Each row of a before or after table is a point. One or more steps were done to the points. Then noise was added and the rows were shuffled. The steps act on how far a point lies along the listed directions, d1 being the first. What was done? A step turns or swaps two directions, mirrors them in a line or flattens them onto one, adds a multiple of one to another, or multiplies one. Angles are multiples of 10 degrees, from the lower direction toward the higher: turns from -170 to 170, lines from 10 to 170 but not 90. Use the fewest steps. Two steps may share a direction if one is a turn and the other turns, adds or multiplies; they go together, in the order done. Otherwise the lowest direction goes first.

Directions:
(1): [ 32  40 -27]
(2): [-45  36   0]
(3): [-17 -21 -51]
Before:
[[-30   7  21]
 [-36  10  22]
 [-11   4  11]
 [ 33  48  47]
 [-50  41  10]
 [ 93  27  15]
 [-23  10  -3]
 [ 44 -19  22]]
After, 8 rows:
[[ 75  56  32]
 [ 34   0  39]
 [-15   6   4]
 [-58  27 -22]
 [-41   0   5]
 [-23   3 -11]
 [  0  61  39]
 [-35   2   4]]
Steps: turn d2 and d3 by 30 degrees

Directions:
(1): [ 41 -47  17  -5 -29 -40]
(2): [ -9 -14  72  15  26  18]
(3): [-31 -42  -3 -36 -30  41]
Before:
[[  0 -34  68   6  27  -5]
 [-54 -22 -13 -43 -14  60]
 [ 10  -3  75  36  41 -12]
 [-46   8 -18 -14 -11  36]
 [ -8 -73  23 -24 -21  22]
 [ -6   6  26   6   2  13]
 [  0  38   0   8  19  14]
 [-47  19 -25 -26   1  48]
 [-64  -7  44 -31  11  82]
 [-18  33  -1  11  30  27]
 [-13 -44  20 -39 -14  17]
 [-54 -20  64   4  24  67]]
After:
[[-14  50  -2  27  26  -6]
 [-25  25 -23  -5  13  35]
 [  6  90 -70   7  20 -19]
 [ -1  14 -20  -5 -17   2]
 [-12 -28 -68 -38 -45   4]
 [ 34  21 -17   1  13 -49]
 [ 50   6 -28  23   6 -60]
 [-17  14  -5 -14   0  36]
 [ -1  56 -95   8  -3 -18]
 [ 14  68 -16  30  47 -31]
 [ 10 -17 -63 -28 -25 -30]
 [-15  62  -3  19  42   6]]
Steps: turn d2 and d3 by 170 degrees

Directions:
(1): [ 54   2  35 -44  -7  13  49  -9]
(2): [-29 -67  52 -11  18 -16  -5   2]
(3): [-27  41  49  -5  -9  43 -16  42]
(4): [ 33  12   0   2  76 -14 -14  36]
Before, 11 rows:
[[ -9  63  -3  24  -4  52 -22  50]
 [ 36 -37 -26 -37  38 -56  44 -42]
 [ 31  65 -95  52 -13  18  -3   7]
 [ -9  -9 -86  33  46 -10 -19 -14]
 [-24  31 -73  36 -22 -27   7 -28]
 [-36 -26 -24  10 -50  -5   1 -21]
 [ 76 -29   2 -32  13 -17  38 -13]
 [-51  -5  51   2   0  28 -24  50]
 [ 11 -38 -29 -13 -30 -32  20 -81]
 [ 38 -46 -25   4 -30 -14  36 -40]
 [ -7 -22  37  15  24 -25   4   8]]
After, 11 rows:
[[-29 -33 -21   7 -48 -13  12 -26]
 [-56  -3  -5  47 -33  14 -37  16]
 [-12 -32 -75  30  56 -16 -17 -14]
 [-33  31  20  26   6  28 -53  54]
 [ 67 -14  14 -20  12   7  41  -3]
 [-31 -20 -39  22  -1 -43  11 -27]
 [ 22 -19 -34  33  23 -11   0   8]
 [-80  35 -16  19  28  -6 -53  29]
 [  6  14  11  18   7 -14   6  -1]
 [ 48 -19   9 -41 -18   2  47   0]
 [-81   0 -11  32 -28  -1 -51 -21]]
Steps: swap d1 and d3; flatten d2 and d4 onto the line at 100 degrees
